Every row gives one point. To make a cloud, some directions were put in groups of two or more. Within a group, all points are equally far from the middle, so they leave a hole (a ring in 2 directions, a hollow ball in 3). The other directions are filled evenly. Then the cloud was stretched, turned, moved and blurred a little. Count the holes, and give their numbers of directions, smallest first.

Cloud (22 x 3):
| -0.16 | -0.95 |  1.57 |
|  1.48 |  1.19 | -2.32 |
| -0.84 | -1.93 |  0.63 |
| -0.29 |  0.88 | -3.58 |
| -1.75 |  2.32 |  1.00 |
| -1.17 | -2.15 | -0.04 |
|  1.99 |  1.12 | -1.50 |
|  1.73 | -0.17 | -1.92 |
| -3.26 |  0.84 | -1.88 |
|  0.73 | -1.53 | -1.87 |
|  0.84 | -1.52 | -1.83 |
| -0.58 |  0.11 | -3.65 |
| -0.26 | -2.25 | -0.34 |
| -1.43 |  1.66 |  1.62 |
|  0.98 | -1.22 |  0.83 |
|  0.62 |  0.95 |  1.86 |
|  0.81 | -0.30 | -2.96 |
| -1.86 |  2.61 |  0.61 |
|  1.79 |  0.42 | -1.93 |
|  0.56 | -0.70 |  1.54 |
| -2.39 |  1.48 | -2.96 |
| -1.92 | -1.23 | -2.57 |
Holes: 1 (3)

Cloud (28 x 4):
| -1.83 | -2.68 | -0.71 |  1.16 |
| -2.49 |  0.17 |  1.93 | -1.35 |
| -0.58 | -0.17 |  2.99 |  1.61 |
| -2.14 |  0.66 | -1.66 | -1.33 |
|  2.40 | -2.32 |  1.10 | -0.14 |
| -0.91 |  1.09 |  0.36 |  3.50 |
| -2.44 |  1.51 |  1.84 | -1.04 |
|  0.87 |  2.70 |  1.35 | -0.24 |
| -2.44 |  0.04 |  1.45 | -1.82 |
| -2.62 |  0.93 |  1.31 | -1.63 |
|  1.34 | -0.42 | -0.20 | -2.49 |
| -0.52 | -2.57 | -1.67 |  0.93 |
|  1.45 | -1.64 |  0.53 | -2.19 |
| -2.00 |  0.27 | -0.10 | -2.46 |
|  1.32 |  1.96 |  1.74 | -0.43 |
| -1.03 | -0.99 |  0.37 | -2.69 |
| -2.20 | -2.17 |  1.77 | -0.29 |
|  1.86 |  1.13 | -0.74 | -1.55 |
| -2.72 |  2.64 | -0.31 |  1.22 |
|  1.45 |  2.48 | -0.84 |  0.54 |
| -0.25 | -0.55 | -2.58 | -0.10 |
|  0.47 |  0.33 | -2.29 | -1.10 |
|  1.62 |  0.35 | -2.05 |  1.18 |
| -1.86 |  2.40 |  1.91 | -0.57 |
|  2.34 | -2.56 |  0.79 |  0.70 |
| -2.84 | -0.43 | -1.43 |  1.13 |
| -0.23 |  0.96 |  3.02 |  0.46 |
| -2.38 |  2.98 | -0.11 |  1.22 |
Holes: 2 (2, 2)

Cloud (27 x 4):
|  0.68 |  1.54 |  2.19 | -2.36 |
| -0.13 | -1.97 | -2.89 |  0.35 |
| -1.62 |  0.97 |  2.71 |  0.10 |
| -0.43 | -2.91 | -2.06 |  0.23 |
|  0.09 | -2.88 |  0.35 | -1.33 |
|  0.37 | -2.71 | -1.10 | -1.83 |
|  0.45 | -0.80 |  0.54 |  2.43 |
|  1.21 |  3.00 |  1.68 |  0.12 |
| -3.27 | -0.84 | -0.32 | -0.43 |
|  0.45 | -2.66 |  1.06 |  0.11 |
| -2.58 | -0.40 |  1.51 | -1.06 |
| -2.73 | -0.38 | -2.06 |  0.11 |
|  2.59 |  1.62 |  0.62 |  0.72 |
| -0.75 |  1.64 |  0.65 |  2.51 |
| -0.49 |  0.73 | -2.20 |  2.01 |
|  2.01 | -0.38 |  1.36 | -2.54 |
|  2.14 | -0.70 |  1.13 | -2.47 |
| -2.72 | -0.46 |  1.53 | -0.69 |
| -0.66 |  0.25 |  0.10 |  2.88 |
|  1.09 |  0.78 | -2.23 |  1.47 |
|  2.14 | -1.00 | -2.48 | -0.91 |
| -1.67 |  1.52 | -2.10 | -0.78 |
| -1.06 |  1.24 |  1.57 |  2.21 |
|  2.76 |  1.07 |  0.65 |  0.73 |
| -3.38 | -0.57 | -0.86 |  0.84 |
| -0.65 |  2.51 |  0.10 |  2.06 |
|  2.33 | -1.50 |  0.12 | -2.28 |
Holes: 1 (4)
